Each row of a before or after table is a point. The points were changed in one or more steps. Then noise was added and the rows were shuffled. The steps act on how far a point lies along the listed directions, d1 being the first. Name the steps. A step turns or swaps two directions, mirrors them in a line or flattens them onto one, adds a multiple of one to another, or multiplies one. Angles are multiples of 10 degrees, from the lower direction toward the higher: turns from -170 to 170, lines from 10 to 170 but not 90. Use the fewest steps. Two steps may share a direction if one is a turn and the other turns, adds or multiplies; they go together, in the order done. Otherwise the lowest direction goes first.
In the rows, 128 means zero.

Directions:
(1): [ 90 169]
(2): [169 166]
Before (12 x 2)
[[157 158]
 [180 180]
 [ 62 123]
 [160 157]
 [134 132]
 [123 199]
 [194 111]
 [158 139]
 [107 189]
 [114  71]
 [ 95 151]
 [141  70]]
After (12 x 2)
[[130  90]
 [ 78  88]
 [159 150]
 [138  52]
 [123 112]
 [171 185]
 [ 66 155]
 [185 107]
 [195  93]
 [100 177]
 [134  77]
 [129 128]]
Steps: turn d1 and d2 by 130 degrees

Directions:
(1): [115 105 177 158 143 199]
(2): [187 167 152  82 164 147]
Before (8 x 6)
[[171 160  69  92 125  55]
 [136 123  87 141 112 138]
 [148 123 150 146 149 141]
 [203 160 213  94 179 215]
 [166 149 126 130 171 132]
 [101 126  38 136  77  27]
 [163 170  68  99  87  41]
 [196 189  70  43 134  69]]
After (8 x 6)
[[186 163 139  94 156 148]
 [118 115 110 148 126 126]
 [ 56  75 114 196  68  99]
 [140 138 128 142 103 134]
 [154 134 100 126 129 152]
 [131 119 124 158 127 117]
 [107 116 107 175 137 116]
 [ 78  90  86 159  92 131]]
Steps: multiply d1 by 0; multiply d2 by -1

Directions:
(1): [162  95 124  84 170 212 180 155 125 124 153]
(2): [179 201 156 112 122 129 127 112  89  50 139]
(3): [145  87 127 136 176 116 142  62  76 123  56]
(4): [104 117  27 140 116 158  95 133 117  68 120]
Before (9 x 11)
[[123 232 167 135 104  89 110 114 122  66 143]
 [ 72 122  16 157 108 112  67  92  85  81  93]
 [ 99  85  94 103  85 148 122 185 166 160 178]
 [134  59 101 132 146  98 139  37  75 119  42]
 [130 168 138 131 101 121 115 157 173 123 175]
 [134  89 146 156 158  56 125  41  87 132  59]
 [106  97  54 160 141 143 137  79 111 128  81]
 [ 98 240 135 165  94  49  76 109 144 108 150]
 [128 116  87 122 155 155 130 198 154 101 156]]
After (9 x 11)
[[136  65 129 145 173  87 138  53  92 136  64]
 [152 153 185  88  81 113 135 165 142 134 188]
 [169 168 156 136 145 124 163  61  86 105  95]
 [162 202 144 118 127 110 114  82  51  50 123]
 [155 163 146 122 147 122 131 178 140  87 159]
 [ 76 174  70 156 116 115  92 138 159 124 151]
 [120 151 112 137 103 136 111 164 178 132 171]
 [ 60 137  47 155 111 143  96 146 151  93 132]
 [162  86 140 122 152 102 155  37  66 112  53]]
Steps: multiply d1 by 0.4; mirror d2 and d4 in the line at 50 degrees

Directions:
(1): [142 177 131 134  87 211 107 118 116 179 125 162 139 189  76 148  78 179]
(2): [140  98  71  85  88 178 111  73 135 119  89 116  64 114 213 145 101 130]
(3): [ 58  66 156 143 100 166 172 125 160 187 102 120 204 130 158 146 123  90]
(4): [ 81 226 107  76 137 101 146 159 121 195 120  70 125 122 168 145 149 151]
Before (8 x 18)
[[ 91 147 137 122 133 135 132 139 140 151 127 117 170 140 131 143 148 126]
 [120 164 143 127 134 114 114 147 116 139 141 114 133 142 130 118 142 142]
 [162 180 107 107 154  99 108 123 100  88 150 131  94 133  98 120 113 147]
 [138 186 143 119 152 107 138 165 132 152 149 115 137 138  87 125 147 162]
 [109 172 123 120 112 131 140 138 146 177 131  98 139 118 140 140 131 142]
 [124 118 102 113 128  88 131 110 125  98 126  88  89 109 170 131 138 118]
 [177 196 117 135 119 136 114 126 121 143 132 144 109 155  78 134 114 169]
 [141   7 119 145 109 143 133  90 169  83  98 127 126 100 164 113 129  86]]
After (8 x 18)
[[139 101 154 170 123 126 127 125 120 107 146 143 147 148  74 122 119 127]
 [ 74 110 152 134 129 134 163 131 133 163 125 126 193 139 114 141 111 103]
 [180  94 126 148 166  60 111 138 139  35 147 127  99  97  96  80 164 114]
 [117 116 128 112 100 184 144 119 154 181 107 120 144 146 145 149 111 151]
 [138 152 109 111 115 163  96 105 129 118 118 130 118 143 143 144 119 149]
 [115 132 141 131 107 161 112 128 126 154 122 124 140 154 144 133 118 138]
 [ 90 159 128 123 116 124 166 139 151 202 109  96 165 132 143 148 143 126]
 [144 173 120 125  96 161 113 125 133 157 136 125 116 140 112 140 108 158]]
Steps: swap d1 and d4; turn d2 and d3 by -150 degrees

Directions:
(1): [108 168 158  33 102  60  92 146 132 137 158 156 119 113 111 145 102 115
 186 203 148 152 184  41 124  97 110 172 155 154 122 168]
(2): [ 93 129 130  77 116 116 109 107  63 124  94 145 135 120 202 118  81 103
  53  91 188  71 139 135 160 153  67  83 169 142  45 140]
Before (12 x 32)
[[151 147 129 130 131 119 132 140 155 129 140 122 123 123 105 134 133 129
  153 168 108 150 138 101 116 101 142 163 119 134 156 128]
 [136 136 146  87 114 102 113 132 165 130 143 126 109 125  95 144 117 130
  184 157 103 138 136  99 122 109 119 158 131 126 134 149]
 [120 124 121 115 125 143 130 128 112 131 118 145 109 120 156 130 107 129
  108 115 139 128 119 113 139 144 122 122 138 144 104 145]
 [ 82 167 154  25  95  78  83 128  56 136 111 180 117 113 195 131  49 104
   71 145 210  83 180  77 173 139  32 101 181 150  17 185]
 [ 69 142 128  47 106  89 107 116  63 141 106 173 144 122 202 123  76 102
   68 115 199  72 166 102 150 141  65  91 169 138  34 151]
 [131 127 130 110 125 107 134 122 117 143 117 135 144 123 139 132 132 130
  136 128 141 127 125 127 126 135 140 115 127 126 133 143]
 [130 134 125 107 128 135 131 123 106 131 114 153 136 129 153 137 106 128
   87 116 150 105 119 127 146 150 110 112 154 130 104 121]
 [124 120 124 108 117 127 126 129 118 127 121 135 115 144 121 128 118 133
  126 128 136 141 131 120 136 121 117 124 143 150 120 140]
 [ 97 126 148  87 116 116 106  98  96 134  89 140 131 115 183 124 103 112
   78 105 176 100 130 146 146 147  88  90 171 133  59 134]
 [142 163 147 103 118  72 109 158 174 129 161 139 126 113  80 144 145 142
  214 196 108 182 155  57 120 109 166 179 123 127 192 128]
 [110 124 136 113 129 127 134 114  93 127  99 126 125 114 162 106  94 124
   93 111 158  84 140 144 131 151  90  97 138 148 100 131]
 [126 119 123 151 146 147 133 124 146 127 120 124 127 145 108 133 148 139
  143 127 103 141 128 155 129 135 136 133 104 119 143 122]]
After (12 x 32)
[[133 120 125 119 118 131 126 131 133 128 123 133 111 146 105 128 125 136
  140 136 122 150 126 114 133 115 129 133 137 147 136 139]
 [106 154 167  55 107  74  93 126 147 146 136 148 119 106 115 142 115 123
  175 192 144 159 159  79 121 107 122 156 161 136 118 155]
 [125 138 130 105 123 129 126 138 127 134 131 145 107 122 136 137 110 136
  142 141 130 148 130  95 130 131 131 141 136 148 127 152]
 [137 183 162  70 106  65  97 176 175 145 195 162 104 117  53 157 119 143
  239 248 109 200 189  18 116  83 135 207 121 138 167 183]
 [155 125 110 178 145 152 155 129 143 123 118 112 128 130 126 126 145 130
  111 124 103 129 107 151 126 121 140 130 107 120 149 106]
 [116 145 152  77 118  96 120 129 126 130 131 131 116 108 122 121 100 128
  157 170 145 121 169  92 117 125 104 141 137 158 131 149]
 [133 149 137  84 128 109 125 140 131 131 138 154 131 123 119 147 109 130
  134 156 137 129 136  89 135 130 121 145 152 137 125 131]
 [135 125 127 116 128 109 134 120 125 144 119 129 139 120 136 131 140 132
  145 126 130 133 119 124 127 138 151 120 126 126 143 141]
 [152 111 123 159 133 147 139 126 174 127 131 107 108 135  94 138 142 138
  156 116  76 133  94 156 118 124 145 138 107 102 146 122]
 [104 167 142  50 103  57 107 158 153 156 171 172 128 122  89 146 121 129
  211 220 126 169 190  30 103  87 133 183 136 136 139 160]
 [171 110 112 224 151 160 156 132 169 118 122 106 140 134 100 125 179 162
  141  98  74 152  82 168 126 150 190 120  82  92 198  77]
 [113 117 121 136 140 146 128 113 121 125 104 125 129 141 142 132 127 129
  112 110 125 116 128 165 145 146 110 113 119 123 110 122]]
Steps: turn d1 and d2 by -90 degrees
